Every row gives one point. A path goes straight from each point to the next, and from the last back to the first. The post is the endless flat space through its rows: a point in 2 columns, a line in 3, a plane in 4, and so on, so that a path can go around it. Count how often the path circles the post. Going back the other way cancels.

Post, 2 rows:
[-11 9 -12]
[-4 28 50]
Path (30 x 3):
[-24 23 27]
[-26 -12 53]
[-41 -11 -30]
[-18 7 25]
[0 8 37]
[-20 -9 -7]
[-38 30 15]
[-21 28 -11]
[11 57 25]
[-22 20 -76]
[18 43 55]
[32 10 93]
[-15 -31 21]
[-14 -2 23]
[11 2 36]
[11 16 8]
[0 -15 -45]
[-2 -14 43]
[-48 -11 -42]
[-48 37 -35]
[7 51 77]
[-14 41 12]
[-36 28 40]
[-31 -23 38]
[9 -17 50]
[30 -14 8]
[-5 -26 6]
[19 12 61]
[14 33 -35]
[-16 41 13]
Times around: 0

Post:
[-46 6 15 -11 -33 41 16 12 42 -13 -29]
[-21 -15 -6 44 5 -8 -32 -29 34 36 9]
[18 9 -4 -27 6 -34 11 -32 -5 9 -18]
[15 -7 -17 51 9 -7 14 20 -28 19 -23]
[-15 8 -16 -12 -10 -33 -12 11 3 20 8]
[15 28 -34 -11 -11 4 -15 3 -12 26 -2]
[2 38 -20 -14 -47 8 -25 7 -15 -35 -17]
[-2 -17 10 -10 6 0 16 14 18 -12 20]
[14 -34 35 -36 -13 -3 36 29 36 -4 -12]
[-3 6 -2 -9 -21 -7 -4 -13 -21 21 8]
Path (31 x 11):
[19 4 -22 3 25 -56 -3 -48 -39 39 -28]
[-49 46 -32 -39 -12 -12 -32 58 24 4 19]
[-41 -29 24 -11 -21 4 12 62 69 42 13]
[-34 31 -45 18 -28 -11 -27 12 -11 36 31]
[-36 -8 7 -35 -38 -26 -23 -14 10 -15 48]
[6 -38 12 0 -39 8 28 10 -1 -15 -18]
[24 1 -34 16 -34 15 -9 17 5 25 9]
[-26 6 -22 -32 -21 28 54 11 -8 17 -26]
[-11 -42 28 -16 3 -27 32 28 8 -66 -43]
[4 32 1 -56 -5 4 -3 -9 14 4 -42]
[9 32 -19 14 -3 -22 -6 -21 -35 -4 -21]
[14 1 11 -13 -7 17 55 6 26 50 -13]
[8 10 -6 6 -19 -5 41 39 24 -21 -21]
[17 3 -5 40 -15 -8 -15 -5 -64 51 32]
[30 10 -4 30 -26 -15 10 18 -14 19 -16]
[-9 -3 -2 42 -31 -3 22 -44 -44 -26 -16]
[24 -3 0 -23 15 50 54 -17 -3 -62 -7]
[-3 -8 8 -29 29 -29 25 -34 -5 -9 -31]
[28 35 0 8 -17 12 -22 -37 -48 29 -44]
[65 -16 36 -12 -18 -4 1 -37 8 39 -1]
[-14 2 2 -34 -29 16 24 25 42 15 -7]
[5 -10 4 -20 -19 -16 22 10 14 -21 -13]
[-18 3 13 -25 -51 11 45 26 -5 -8 8]
[-26 -28 7 21 -5 -27 35 -21 -20 26 -41]
[53 -33 -34 7 49 -25 31 34 -5 95 -31]
[27 5 -28 48 43 -4 19 18 -9 23 -42]
[3 -27 21 -40 2 -40 -7 24 56 -10 11]
[-11 -9 44 21 -7 -14 28 14 -25 8 -7]
[40 24 -12 -16 -22 -46 -4 -18 -22 -12 -27]
[26 -38 4 18 -3 -18 55 53 -20 15 21]
[-21 -8 5 -11 -16 3 1 -18 23 -4 2]
Times around: 4

Post (17 x 18):
[-38 -16 -17 -35 12 -23 -31 24 11 29 17 6 -22 26 17 -3 -8 6]
[3 13 -12 12 2 -21 26 8 49 -26 16 3 -4 -11 -17 -19 -34 17]
[-19 5 -7 -29 44 -28 -33 -27 -26 5 -35 17 -18 21 49 35 3 -1]
[-11 4 -5 -60 28 -12 -2 -30 -3 21 20 30 -35 8 30 26 24 -19]
[5 6 -2 -2 -63 9 -6 3 36 -60 7 -10 24 -27 -11 -4 -35 -45]
[-9 -5 -4 -7 21 -39 -3 -5 22 54 2 -23 3 36 10 5 18 7]
[-33 -46 -17 1 17 95 -9 -47 -10 -27 4 -13 -19 -38 -13 0 -25 -5]
[-10 37 8 35 -32 12 2 38 21 -22 -1 0 36 -44 -39 -7 -4 -6]
[4 11 -23 -47 18 5 -27 -43 -28 33 -22 -20 -52 36 5 16 -7 -4]
[-2 -7 -6 40 4 -9 0 6 1 6 32 18 -7 31 -6 1 -3 9]
[-26 12 6 -19 23 -34 -9 -18 -8 7 13 -6 -13 53 -22 -17 42 12]
[-7 -10 30 10 -3 10 -9 -6 -13 -60 -31 -26 -14 -53 -28 2 -36 -82]
[16 -8 16 4 -30 12 17 27 39 -26 -23 31 2 -10 -34 -2 -16 -10]
[-30 -21 2 13 -36 0 18 2 20 -1 -2 5 -23 -26 -25 -15 -7 24]
[34 -11 11 7 -36 12 12 23 -11 -45 -3 -16 9 -55 -8 -42 -17 -16]
[-29 16 11 -10 -10 13 31 0 -4 -3 11 -8 -8 -1 -6 2 -17 18]
[-24 29 6 30 -14 -19 20 11 8 -5 -5 22 21 11 -19 -60 -20 4]
Path (29 x 18):
[20 54 21 35 2 14 -4 -21 5 28 30 -37 12 11 -14 9 29 -20]
[-51 17 20 -34 15 12 -36 20 -38 34 -34 -18 4 -31 4 -24 -8 -27]
[-57 -17 1 31 28 15 -21 -30 -20 26 -22 -66 10 6 -21 4 -20 -6]
[22 11 -79 -32 -13 -2 -8 -42 46 -14 -24 66 43 58 12 -3 6 32]
[-7 -49 -22 7 -9 -48 -35 41 18 -7 -11 -20 -19 54 -6 -33 -3 -31]
[19 -37 -28 -20 -16 1 -3 -17 46 58 8 -46 -24 90 -51 49 29 17]
[5 8 -3 16 5 -53 -26 31 -31 -51 -55 3 20 -22 9 -52 -43 11]
[-36 -16 12 -35 -11 3 4 -28 3 12 7 33 -47 -24 -26 43 64 49]
[-48 2 -19 4 17 47 2 37 2 -18 49 27 30 -29 -3 -18 -25 19]
[-48 -38 -5 -23 37 9 38 9 4 13 37 57 -43 45 -4 31 24 9]
[-15 -22 -21 15 -13 23 23 -2 23 -8 -18 -44 -37 -18 -77 27 11 2]
[-26 16 15 14 -7 -21 -12 29 -13 -26 -5 1 36 -27 -29 53 7 -37]
[14 -6 -8 -15 -9 -21 -16 27 30 8 38 8 0 -23 16 -26 -35 -37]
[-74 45 33 -1 54 -44 0 11 26 -25 16 45 -11 10 10 -59 -56 -18]
[-4 4 28 -16 -24 -26 -33 0 -12 1 -41 -35 21 38 14 -48 37 -24]
[11 -65 -21 14 24 7 -40 -23 40 -55 44 -2 12 -30 27 9 10 -4]
[42 5 2 -30 -69 6 8 -9 52 -66 -11 -14 -5 -65 -1 -6 -49 -69]
[-4 48 -35 34 26 9 22 -58 -55 5 15 -2 -22 38 30 0 -9 58]
[-31 -21 -34 -16 -3 -8 14 -10 28 64 -9 -19 -29 12 6 45 -8 27]
[-20 35 10 9 0 36 6 3 -43 -46 12 -2 30 -18 -18 19 35 -49]
[32 -26 19 6 -9 -11 7 8 35 4 38 3 -3 26 19 1 52 -15]
[-23 11 21 15 10 50 -38 -8 -27 20 -8 14 -21 3 0 0 -28 6]
[20 -6 37 -26 4 -47 27 15 28 -17 2 -33 6 -45 4 -21 -14 -22]
[-44 -23 27 -6 -37 -17 0 21 44 -20 82 -56 -13 -29 -44 -11 10 -11]
[-9 12 -6 -34 -33 13 -15 47 23 -26 8 9 2 -58 31 -30 -48 -23]
[10 22 -15 -14 1 53 34 -21 -75 7 25 71 -49 7 29 -9 26 10]
[-66 13 -22 32 35 -27 -7 7 -10 -9 19 0 19 17 21 -6 -25 11]
[-34 16 7 4 4 -53 23 49 11 37 -4 64 -40 2 -10 0 -22 -20]
[-39 13 9 65 9 -13 5 -15 40 -1 -52 25 51 -12 16 25 10 -32]
Times around: 0

Post:
[4 -27 -18 47 -42 1 -4 17 19 -19 -4 2 13 4 -13 3 34 25]
[-7 20 72 -26 -42 -36 23 -24 5 48 -25 30 -19 -14 4 -9 16 -29]
[3 43 37 -8 25 37 12 5 4 -6 -25 71 -5 -22 -15 18 -4 20]
[12 9 51 -17 -18 2 8 50 47 6 48 -3 -3 16 -6 -27 3 -31]
[83 21 -14 31 -11 -18 17 21 4 40 -22 30 3 -62 40 1 30 -14]
[-37 34 -8 20 26 32 -7 39 -22 -43 -7 -27 -4 -37 6 -7 15 20]
[1 26 41 34 -46 -61 8 47 -13 -8 8 29 -14 8 34 13 17 1]
[-20 18 10 40 -14 -14 -26 2 15 14 -6 32 18 -24 37 18 6 -9]
[31 36 -11 9 -26 2 24 -11 8 -29 -5 49 -28 -17 58 22 26 -7]
[-13 -11 15 -12 2 -29 36 43 -12 -20 -12 12 -3 -48 -6 -3 35 -17]
[-6 25 35 -18 -1 14 -55 -9 -3 -14 2 -9 11 6 1 59 53 0]
[32 -4 9 0 -22 64 -11 -28 -7 -6 12 40 11 52 34 31 35 10]
[35 -2 21 -26 -11 30 -11 -17 21 -28 0 16 22 -16 9 9 -2 25]
[4 49 28 38 3 -32 63 34 20 4 5 1 5 -50 51 13 11 12]
[-57 -11 44 -4 -2 45 -24 31 -7 -5 23 -11 1 -13 -62 40 -1 8]
[31 3 10 -15 6 -30 23 11 -11 16 26 -7 5 -28 -60 -3 19 7]
[1 -23 -23 -14 7 12 -16 34 -14 -33 -15 -14 -16 32 1 39 20 2]
Path (30 x 18):
[2 -28 -26 5 -4 10 14 40 30 -22 -16 14 20 -4 29 5 58 22]
[23 -47 48 -50 -7 38 -18 30 31 -11 24 23 -10 20 -33 26 16 -14]
[-64 -3 31 10 17 6 -3 31 23 25 -35 34 -24 8 64 39 -8 -38]
[18 11 -16 37 48 37 28 40 -3 5 20 -38 -3 -19 8 25 36 48]
[27 -13 61 -22 2 -11 -61 60 -10 23 31 -1 0 -16 -6 33 -25 -26]
[15 -47 34 45 -56 -18 68 22 -19 -44 5 -34 -7 10 17 12 78 38]
[-10 20 25 -4 -4 -1 18 7 -17 -25 -12 37 -28 -11 22 -18 -8 22]
[0 23 57 -5 -43 25 -15 47 41 8 14 68 -21 41 -2 78 17 21]
[47 50 13 10 -55 41 -14 39 -18 8 -42 -1 -12 -15 36 18 20 23]
[-7 5 -4 5 -25 95 -17 53 1 8 44 -28 -2 -57 8 7 17 -33]
[18 14 6 11 1 -82 64 52 62 -35 66 15 8 42 9 16 -30 50]
[86 31 -73 40 51 18 -15 -6 8 73 -49 -2 -25 -17 -6 -74 63 -22]
[-72 1 -13 69 10 11 27 14 -49 -42 -15 -26 -27 -57 -12 -13 25 12]
[28 43 24 60 -7 -37 7 4 -34 31 -30 23 6 -9 16 27 16 27]
[-28 38 71 -12 -10 55 -6 -18 -12 4 29 60 10 46 -33 6 22 0]
[26 9 37 -8 -18 5 3 12 76 16 28 60 -14 -16 19 66 1 -65]
[-59 17 41 11 -11 50 -6 -33 0 6 33 24 -27 20 19 29 51 -52]
[16 32 27 1 -26 -30 28 12 3 18 46 -16 -35 -3 -2 -54 4 3]
[36 -22 -40 21 -12 29 18 50 9 -8 10 -2 25 13 38 11 16 43]
[-37 -3 12 15 -28 38 -4 39 -7 -18 -34 50 11 8 -58 15 69 -1]
[32 8 -35 -7 12 -50 24 -11 -28 -39 9 -4 21 -4 13 7 18 0]
[89 6 18 27 -25 11 -27 76 58 59 19 76 10 0 -5 -5 10 -85]
[47 66 32 -27 -51 -6 -42 -44 46 42 -44 7 -13 18 42 22 -13 -16]
[4 18 -16 7 -72 27 -17 70 22 -49 34 25 -23 -35 5 -21 -4 4]
[-5 6 24 -21 -20 -4 -33 6 31 -22 -19 38 -4 -20 40 13 17 -10]
[41 -51 -68 17 15 31 22 24 -32 -37 -59 -51 -11 -42 44 -20 37 24]
[29 2 48 17 -6 -4 37 0 51 14 -36 55 -15 -39 0 16 15 10]
[9 7 18 7 22 51 9 64 -8 5 15 34 -6 1 -9 19 4 21]
[86 64 -5 7 24 -13 23 3 -7 42 29 44 14 -15 -63 -25 1 36]
[59 46 -45 58 -35 75 -53 6 31 39 11 32 14 -27 4 -43 37 -24]
Times around: 0

Post:
[-10 6 35 42 3 1 41 -17 -8 5 9 -11 33 26 -2 16 -5 -37]
[34 -9 31 11 -27 42 -41 -1 -9 6 -1 -22 -16 10 35 -10 20 -3]
[12 40 -8 -21 -22 -29 -21 -58 -14 -3 9 -25 28 -6 4 2 -8 13]
[22 -6 -14 -19 -21 26 13 24 -38 -9 4 -16 20 5 1 13 -3 -6]
[-39 -4 -4 -9 -2 -10 37 -3 -19 7 -8 -37 -17 8 21 21 -4 -28]
[-8 10 -30 -9 -11 13 9 13 -5 -24 42 19 6 -19 8 46 3 12]
[-1 -14 20 -12 -11 35 -21 -18 -1 -3 0 -30 4 42 -40 -6 -4 5]
[44 22 24 14 -1 10 -14 -23 36 23 -8 -14 -5 -18 -13 -9 -29 1]
[13 20 -9 15 -25 34 -23 -40 -12 13 9 -3 12 15 -26 29 -50 29]
[23 17 20 -22 -15 11 -6 10 11 30 -3 46 -8 -41 15 -3 -4 -11]
[30 10 16 -11 -32 12 -6 9 10 -32 -6 25 -12 28 1 2 6 0]
[-46 36 18 20 -11 -13 -15 8 1 -32 -15 -29 16 -55 -1 36 -2 -42]
[21 -19 -24 2 -12 -3 10 15 -3 -1 -3 22 5 -25 -3 -12 18 -30]
[32 -36 22 17 31 9 -24 34 11 -57 -5 58 -10 3 -11 -42 -14 3]
[22 25 12 -17 5 12 -15 -44 -12 7 -22 -20 -12 19 4 21 7 -1]
[-20 5 40 39 -2 17 31 51 -28 -40 -23 17 -12 31 -34 -13 3 19]
[-10 -29 -16 -38 -6 15 2 -12 -8 1 0 -16 23 19 50 22 12 30]
Path (29 x 18):
[28 -40 20 23 18 30 -27 95 -3 -62 -8 43 -85 6 7 -15 0 20]
[-15 -27 56 31 -10 34 -17 -18 -35 29 -18 -9 6 19 -50 15 -28 -8]
[5 -5 13 -53 -28 31 -17 27 3 -55 29 6 -4 -25 11 17 1 -28]
[10 -20 3 3 -32 30 -42 2 -17 -23 -20 59 -4 4 8 -11 8 -26]
[16 20 -2 -40 22 -4 -2 13 -43 -37 -17 9 28 6 30 -1 -7 -46]
[21 32 -27 -17 -30 4 3 44 16 -26 -21 -7 -4 -19 20 47 -16 3]
[11 -3 -4 43 -28 9 9 33 28 -32 -16 -4 -40 30 -8 40 12 55]
[8 -11 -4 54 4 22 5 24 -11 21 -1 -12 -20 -9 12 -2 -16 -63]
[18 36 -6 4 -35 -2 25 -16 1 13 16 -55 22 3 14 2 -13 -21]
[0 32 -4 20 -23 -5 -22 -63 5 -36 11 -2 44 -5 -29 9 -11 -6]
[39 -11 3 -53 -20 44 -60 8 -9 -4 -26 14 -30 -21 -24 6 -7 31]
[-13 -9 29 8 -18 -9 -36 17 -5 -60 -5 8 5 -2 -13 21 -34 0]
[-11 -10 41 18 26 29 39 14 -32 45 -33 -19 16 37 -22 15 -25 -28]
[-25 82 -16 -3 -16 -22 5 -75 -21 34 33 -46 -3 -7 6 20 -15 -13]
[-16 19 23 26 -21 25 27 -20 7 13 -1 26 3 25 -14 1 1 25]
[25 15 -21 -15 -47 -21 27 -48 10 18 3 -26 -32 -5 -14 7 -18 -39]
[38 4 -18 -46 -21 -12 -6 -59 -3 13 25 -11 57 17 8 8 -43 39]
[31 28 -23 -6 -6 22 13 -5 -33 -1 44 -15 -59 36 -50 19 22 40]
[12 1 19 -21 -13 -10 1 1 15 5 5 4 -9 9 -5 -41 8 -20]
[-25 -6 -27 -13 -2 16 43 -43 -14 29 -15 -52 -2 32 49 14 29 -68]
[17 -18 19 14 13 29 -31 22 32 -47 12 -15 0 -37 45 24 -24 -30]
[63 43 39 3 8 -14 -3 -50 -8 9 4 -37 -1 -28 32 -2 22 11]
[51 7 32 18 -1 5 4 -10 -13 22 31 16 7 7 22 28 -10 29]
[-27 0 11 -17 -27 -8 -6 7 -1 -26 -10 18 53 23 47 41 16 3]
[17 18 -10 -51 -37 51 -37 26 4 -13 6 -4 -9 17 24 7 -29 33]
[38 21 -12 18 0 8 8 2 -30 15 -62 16 -23 -42 31 -4 22 -30]
[-6 5 52 0 -23 60 -2 1 -21 7 43 -9 28 -9 7 25 -25 5]
[18 13 11 -24 -22 22 62 54 -58 17 -39 -6 -32 9 -15 13 36 -1]
[64 24 -4 -9 -38 -26 2 10 -9 -20 -14 -36 -29 16 22 38 4 -57]
Times around: 3

Post, 17 rows:
[-3 16 16 -10 -19 39 -12 21 33 18 -3 -4 35 1 25 -14 -18 -15]
[35 9 -46 28 37 13 40 -30 -22 28 26 15 46 8 47 -9 5 51]
[-20 -35 -5 -24 -11 7 -27 -4 60 10 -14 -3 0 1 37 -18 -13 -9]
[6 -10 10 -7 -10 -51 -31 -2 5 -21 13 -19 4 9 5 14 -34 -3]
[8 3 11 27 -2 7 26 5 44 14 14 -11 19 -4 -30 -22 5 4]
[-34 39 1 15 20 14 6 -34 22 16 18 22 39 -4 -31 -20 -21 -13]
[-22 -1 -21 -11 17 -3 -37 30 -1 -14 31 -4 16 16 -34 -5 -3 -17]
[-2 -47 77 -21 7 40 -12 -3 3 -14 7 3 -3 6 19 15 -42 -19]
[14 39 -1 38 6 11 -20 37 39 -30 -1 14 13 36 -15 18 21 -24]
[17 23 26 -13 26 9 -20 16 39 -32 -8 30 -8 0 9 -20 -34 27]
[-34 51 13 20 -19 13 6 -15 73 -15 -31 -8 -18 25 -22 -8 -37 5]
[6 -45 -5 -35 -21 10 -5 -12 1 33 6 1 11 -10 14 16 -34 -6]
[-12 40 -34 8 -7 -29 6 8 6 52 -21 -8 -10 29 -7 -18 -6 -26]
[1 -22 -9 -37 28 -28 -41 2 -37 30 4 -25 14 -32 10 29 -3 -13]
[45 -32 -40 -22 5 3 8 25 9 -4 -13 -11 -1 12 48 -22 -5 -32]
[3 10 -17 -18 -21 -12 29 -12 26 -2 -4 -7 6 59 19 -2 0 -15]
[-18 34 -14 4 -21 -13 -35 15 -9 -22 -5 4 -1 -8 -17 4 21 -8]
Path:
[3 6 -3 -13 50 -22 -42 -39 6 -39 -12 7 8 5 46 19 -30 -94]
[10 35 25 7 -9 0 -12 -5 13 -5 -28 7 -2 -15 36 -44 -6 -22]
[6 18 14 30 -22 10 4 -8 -9 -23 -8 29 28 43 53 -12 -2 22]
[7 7 16 -28 -2 -43 -35 60 -9 -58 17 -36 18 6 13 16 -42 13]
[-22 -13 44 13 75 31 -36 -4 88 -10 -13 21 2 45 77 3 -45 -30]
[64 10 30 32 -50 16 -17 54 37 3 35 -7 16 41 -5 40 12 -28]
[45 -32 -19 22 42 -18 -14 -3 42 -6 -13 8 -19 13 -5 -21 11 -4]
[19 -1 -15 -20 27 -16 -27 42 -34 -5 24 2 36 -35 -19 -36 7 -24]
[-20 -42 -67 -71 -15 -47 -31 21 -45 -20 34 -40 34 -2 36 -35 30 -41]
[-6 51 0 -3 -23 -43 5 4 32 -11 7 2 -22 33 -7 -12 20 18]
[37 -38 48 -31 -7 14 -35 2 32 -3 5 -23 3 34 53 28 -11 -67]
[74 33 5 24 -9 -1 18 14 37 19 1 16 69 10 38 -9 -20 -22]
[5 17 48 -36 19 -9 4 1 13 -13 -18 24 5 -15 -25 -11 -41 -26]
[8 17 9 -50 -37 37 -5 17 15 -21 -9 33 -9 25 29 7 -69 5]
[-12 25 0 39 -36 -19 -13 -16 19 -9 16 33 -27 20 -13 -4 -10 22]
[-17 7 3 -57 34 33 -45 -10 -12 -1 -2 -1 15 -22 -11 4 -1 11]
[4 5 14 37 25 -4 -10 -11 8 0 -38 23 1 8 -1 0 20 -1]
[-15 -9 -25 23 -21 -32 -35 -9 -1 -47 8 47 40 28 31 26 39 -57]
[-6 2 -8 -10 -3 2 -32 20 47 -25 -15 32 8 34 38 -3 -37 -65]
[15 9 -34 11 -2 3 35 9 -27 0 -4 -6 32 -5 -11 -32 28 -5]
[7 -32 -43 -18 -26 40 2 11 11 -13 -54 -44 -34 -34 0 -12 21 24]
[-8 5 -37 19 0 -11 -18 -10 8 22 6 2 -37 -19 -29 -21 -1 -7]
[-4 -25 95 9 -19 -12 -5 6 68 44 8 -16 -38 8 8 29 -19 -27]
[-8 4 -56 35 47 -37 10 -5 24 -10 33 -4 39 4 -35 -24 -10 -5]
[-6 48 -1 26 72 22 -2 36 14 35 -7 -27 44 5 -14 -2 -54 -4]
[-35 -2 21 32 31 2 12 -16 59 18 31 19 6 32 35 -5 -19 53]
Times around: 3

Post:
[-46 -19 -8 -35 -7 45 36 64 -4 -13 -15 -29 41 23 41 55 -62 -6]
[21 22 28 -47 8 33 -40 11 -8 -34 -3 60 18 20 63 34 -2 -6]
[16 -42 -1 -1 1 -1 6 -15 38 -17 -15 -4 -20 -2 15 -38 25 -53]
[19 -23 -9 -6 72 31 37 -4 38 14 -40 -34 -19 -18 -18 45 31 -22]
[-28 39 -37 16 15 -6 53 -2 25 43 2 0 37 28 -53 1 26 -20]
[52 27 20 0 16 -60 -37 -16 -44 -32 -15 15 4 -28 13 -73 24 -12]
[-35 2 -49 11 -11 -5 -18 -28 -29 45 -49 12 23 10 -11 17 28 -29]
[34 -40 -10 -8 -17 28 -34 11 5 -59 24 -26 3 -3 38 11 -24 -26]
[-1 -12 4 -16 21 -28 -21 62 11 -24 -14 -7 3 -1 12 33 -19 -33]
[10 14 11 53 43 -6 29 -32 16 -20 -3 20 -19 43 25 26 6 7]
[29 -46 24 15 -3 32 26 15 -28 9 -29 39 -39 -33 -3 36 31 -25]
[-48 -13 23 -35 8 -12 -36 27 5 36 22 -38 38 15 0 16 5 -16]
[58 4 -4 1 -2 30 4 -30 16 39 -10 7 33 27 -21 -39 -24 -22]
[-35 21 -4 11 -14 33 10 -22 -6 28 -23 -18 7 29 -29 12 -9 -49]
[27 24 -9 50 -4 -35 52 -49 -3 28 -24 -19 -25 -14 -15 2 22 -53]
[-36 -7 -22 -27 56 -19 7 -16 -29 -35 -3 -18 53 -22 14 33 -35 -45]
[-35 1 -6 38 -53 44 -20 43 40 45 -13 -11 31 -2 6 4 -11 -32]
Path, 27 rows:
[-58 30 -14 -24 31 -7 3 24 -10 -60 -29 -12 29 -3 53 77 10 -47]
[10 28 19 35 -10 -10 -15 -14 6 19 34 -3 60 -6 -39 16 -50 -46]
[-33 4 0 5 -10 -66 -54 20 8 4 67 10 52 3 -12 -11 -4 -23]
[54 -14 -21 -15 -33 51 69 -11 20 51 -20 1 26 -41 -4 -23 -39 -60]
[-5 39 -9 50 -14 -16 -5 18 -46 31 -47 13 -32 -10 -13 46 18 -60]
[68 9 10 0 -17 -7 -18 37 4 -12 12 -11 47 2 6 -75 -33 -10]
[-29 29 -12 -4 -5 16 18 31 2 -23 -6 -1 15 21 -46 3 35 -1]
[-15 17 -22 11 33 -41 30 3 -5 10 -82 14 -8 -59 -49 13 -19 -55]
[14 5 -45 -27 45 -34 -6 39 9 2 -47 10 -21 24 12 63 -26 1]
[-15 -47 -16 30 21 8 14 -15 16 -16 -44 -12 -46 -22 48 59 38 -64]
[20 -10 22 -11 -7 30 3 -33 -64 -21 2 0 10 -20 48 -12 -16 -37]
[21 31 -19 16 47 20 50 -12 -7 -16 16 -17 65 29 7 21 -47 9]
[4 9 10 0 18 -38 -5 -30 -30 -18 -33 3 0 11 18 38 44 0]
[-81 -49 -11 -4 33 9 -67 46 35 -20 40 -37 17 -5 -28 80 16 3]
[-30 -9 -11 -41 -54 -11 -34 -31 7 32 31 1 19 70 -19 -48 -27 -62]
[-13 -24 14 39 2 -46 -46 4 -13 -5 34 82 -31 52 8 -7 71 -3]
[-54 4 -6 22 83 44 52 5 -36 -49 -7 -30 28 89 -12 68 -31 3]
[24 -33 -14 12 -3 -13 1 1 -17 -3 -77 7 -12 -22 23 -22 24 -5]
[14 9 -34 -13 21 21 39 -23 -21 -25 -11 9 -7 -9 -4 7 6 52]
[29 47 39 -9 56 11 34 -39 -42 1 12 -46 -29 51 44 77 -57 20]
[-3 32 -26 -40 16 -11 -28 8 -12 22 -33 -20 29 35 17 12 0 -53]
[-69 -70 -38 11 -17 -10 0 49 24 25 -31 -42 39 -19 15 16 5 -43]
[-9 3 -17 17 50 -60 10 2 30 22 -8 -5 43 36 11 30 18 -15]
[-13 12 -19 -17 17 19 -23 -45 50 1 -22 11 29 -24 23 47 0 -45]
[45 -33 -47 21 39 16 -45 -53 -66 -84 39 -31 4 -55 -12 2 -11 -1]
[0 3 -29 -20 -12 93 82 40 34 52 -35 -10 17 20 12 18 -70 -27]
[13 -10 24 -13 24 26 65 -12 -30 -11 64 -8 35 78 41 20 -16 29]
Times around: 5
